Every row gives one point. The points of each table are mixes of a few directions, plus a little noise. Count the directions of each table, and those that both share. Where both have some left over, give the other angles between the two spaces (their principal angles), to ten degrees, smallest first.

First, 6 rows:
[[-0.46 -0.13]
 [ 0.29  0.08]
 [-0.10 -0.03]
 [ 0.87  0.23]
 [ 0.27  0.08]
 [-0.86 -0.23]]
Second:
[[-0.44 -0.12]
 [ 0.03  0.01]
 [-0.80 -0.20]
 [-0.25 -0.07]
 [-0.11 -0.03]
 [ 0.64  0.16]
 [ 0.94  0.24]]
Directions: first 1, second 1, shared 1

First:
[[-0.45 -0.48 -0.34  0.23  0.30  0.30]
 [-0.49 -0.26 -0.42  0.44  0.03  0.00]
 [-0.11 -0.31 -0.15  0.48 -0.40  0.35]
 [ 1.06  0.14 -0.33 -0.53 -0.45 -0.18]
 [-0.08  0.37  0.77 -0.57  0.66 -0.11]
 [ 0.06  0.53  0.46 -0.05 -0.15 -0.37]]
Second:
[[ 0.05  0.52 -0.44  0.57  0.35  0.31]
 [-0.02 -0.23  0.19 -0.25 -0.14 -0.13]
 [-0.13 -1.15  0.99 -1.22 -0.78 -0.70]
 [-0.03 -0.35  0.29 -0.37 -0.23 -0.21]
 [ 0.06  0.48 -0.41  0.49  0.32  0.29]
 [ 0.04  0.40 -0.35  0.42  0.27  0.24]
 [-0.02 -0.19  0.15 -0.20 -0.14 -0.11]
 [ 0.00  0.03 -0.02  0.03  0.01  0.03]
 [ 0.06  0.49 -0.42  0.53  0.33  0.30]]
Directions: first 4, second 1, shared 0; angles 70

First (9 x 11):
[[ 0.29 -0.36 -0.02 -0.03  0.01  0.00 -0.34  0.18 -0.23  0.64  0.32]
 [ 0.34 -0.45  0.03 -0.27  0.18  0.16 -0.01  0.32 -0.17  0.34  0.23]
 [-0.10  0.07 -0.08  0.36 -0.26 -0.10 -0.32 -0.17  0.04  0.44 -0.04]
 [-0.22  0.53  0.16 -0.42  0.33 -0.09  0.67 -0.09  0.07 -1.53 -0.17]
 [ 0.19 -0.23 -0.05  0.08 -0.08 -0.06 -0.36  0.06 -0.18  0.60  0.25]
 [-0.20  0.77  0.09 -0.05  0.01 -0.58 -0.09 -0.40 -0.22 -1.08  0.20]
 [-0.11 -0.72 -0.08 -0.01  0.08  1.03  0.82  0.47  0.75  0.58 -0.86]
 [-0.25  0.43  0.08 -0.12  0.11 -0.07  0.39 -0.14  0.14 -0.92 -0.22]
 [ 0.07 -0.04 -0.12  0.48 -0.37 -0.30 -0.80 -0.21 -0.21  0.95  0.29]]
Second (11 x 11):
[[-0.11 -0.05 -0.03  0.03  0.22  0.13  0.54  0.15  0.11 -0.12 -0.29]
 [ 0.35 -0.47 -0.03 -0.11  0.11  0.06 -0.19  0.29 -0.24  0.63  0.30]
 [ 0.03  0.56  0.11  0.00 -0.78 -0.45 -1.54 -0.74 -0.14 -0.19  0.67]
 [ 0.32  0.17  0.09 -0.09 -0.68 -0.40 -1.69 -0.49 -0.35  0.34  0.94]
 [ 0.39 -0.95 -0.11 -0.13  0.68  0.39  0.86  0.85 -0.19  0.87 -0.11]
 [-0.09  0.17  0.01  0.03 -0.10 -0.05 -0.09 -0.14  0.05 -0.19 -0.02]
 [ 0.11 -0.47 -0.07 -0.04  0.45  0.26  0.74  0.49 -0.02  0.34 -0.24]
 [-0.27  0.40  0.03  0.09 -0.13 -0.07  0.08 -0.26  0.19 -0.52 -0.21]
 [-0.05 -0.04 -0.02  0.01  0.11  0.07  0.27  0.09  0.05 -0.03 -0.14]
 [-0.42  0.57  0.03  0.14 -0.14 -0.08  0.19 -0.35  0.29 -0.77 -0.36]
 [-0.27  0.09 -0.03  0.08  0.26  0.16  0.82  0.12  0.23 -0.38 -0.52]]
Directions: first 3, second 2, shared 1; angles 30
